Rows are points. Examples show where two turns around zero, p and q, send a point. Write where each new point lands after one turn and then the other. Backwards means that the second turn is done in reverse. Each puzzle has new turns, and all numbers are rounded.

Turn p:
[-0.16 -0.08 -0.24] -> [-0.07 -0.27 -0.10]
[0.28 0.08 0.02] -> [ 0.25  0.15 -0.02]
[-0.44  0.36 -0.26] -> [-0.38 -0.10 -0.49]
[ 0.33 -0.36  0.48] -> [0.20 0.23 0.61]
Turn q:
[ 0.37 -0.13  0.08] -> [ 0.35 -0.13  0.14]
[-0.13 -0.13 -0.13] -> [-0.14 -0.15 -0.09]
[-0.37 -0.19  0.20] -> [-0.39 -0.08  0.23]
[0.53 0.04 0.29] -> [0.53 0.09 0.29]
[-0.40  0.41 -0.43] -> [-0.35  0.28 -0.56]
Where do these land?
p, then q: [-0.45  0.24  0.44] -> [-0.55  0.38 -0.11]
q, then p backwards: [ 0.41 -0.23  0.28] -> [ 0.35 -0.42 -0.01]
q, then p: [ 0.30 -0.43 -0.27] -> [ 0.33 -0.31  0.38]
q, then p: [-0.52  0.09 -0.10] -> [-0.45 -0.20 -0.22]
q, then p: [ 0.08  0.23 -0.16] -> [ 0.15 -0.04 -0.25]
p, then q: [ 0.18  0.10 -0.19] -> [ 0.22 -0.10 -0.15]

Turn p:
[-0.25  0.13  0.17  0.18] -> [-0.12 -0.19 -0.27  0.13]
[ 0.37 -0.31  0.25  0.00] -> [ 0.25 -0.15  0.42  0.19]
[ 0.21  0.26  0.46 -0.19] -> [-0.31  0.00  0.26  0.44]
[-0.03 -0.40 -0.02 -0.44] -> [-0.07 -0.15  0.42 -0.38]
[ 0.21  0.39 -0.43  0.15] -> [ 0.12  0.57 -0.25  0.05]
[-0.50 -0.06 -0.42  0.30] -> [ 0.13 -0.07 -0.58 -0.41]
Turn q:
[ 0.24 -0.39 -0.39 -0.11] -> [ 0.35 -0.34  0.32 -0.19]
[-0.12  0.12 -0.18  0.10] -> [-0.02 -0.18 -0.20  0.03]
[-0.05 -0.31 -0.38  0.10] -> [ 0.17 -0.45  0.15  0.06]
[-0.08  0.03  0.78 -0.04] -> [-0.36  0.64  0.17  0.23]
[-0.13  0.58  0.06 -0.23] -> [-0.29  0.19 -0.45 -0.29]
[0.13 0.52 0.28 0.13] -> [-0.01  0.44 -0.43  0.04]
[ 0.01 -0.53 -0.17  0.06] -> [ 0.16 -0.31  0.42  0.13]
Where do these land?
p, then q backwards: [-0.12 -0.37 -0.02 -0.10] -> [ 0.06 -0.14 -0.29 -0.23]
q, then p: [-0.23  0.16  0.06 -0.12] -> [-0.14 -0.05 -0.16 -0.22]
q, then p backwards: [ 0.25  0.32 -0.11 -0.25] -> [-0.19 -0.08 -0.44  0.03]
q, then p: [-0.17  0.42 -0.47  0.08] -> [ 0.26  0.16  0.08 -0.58]
q, then p: [ 0.27 -0.53  0.54  0.39] -> [ 0.12 -0.08 -0.23  0.85]
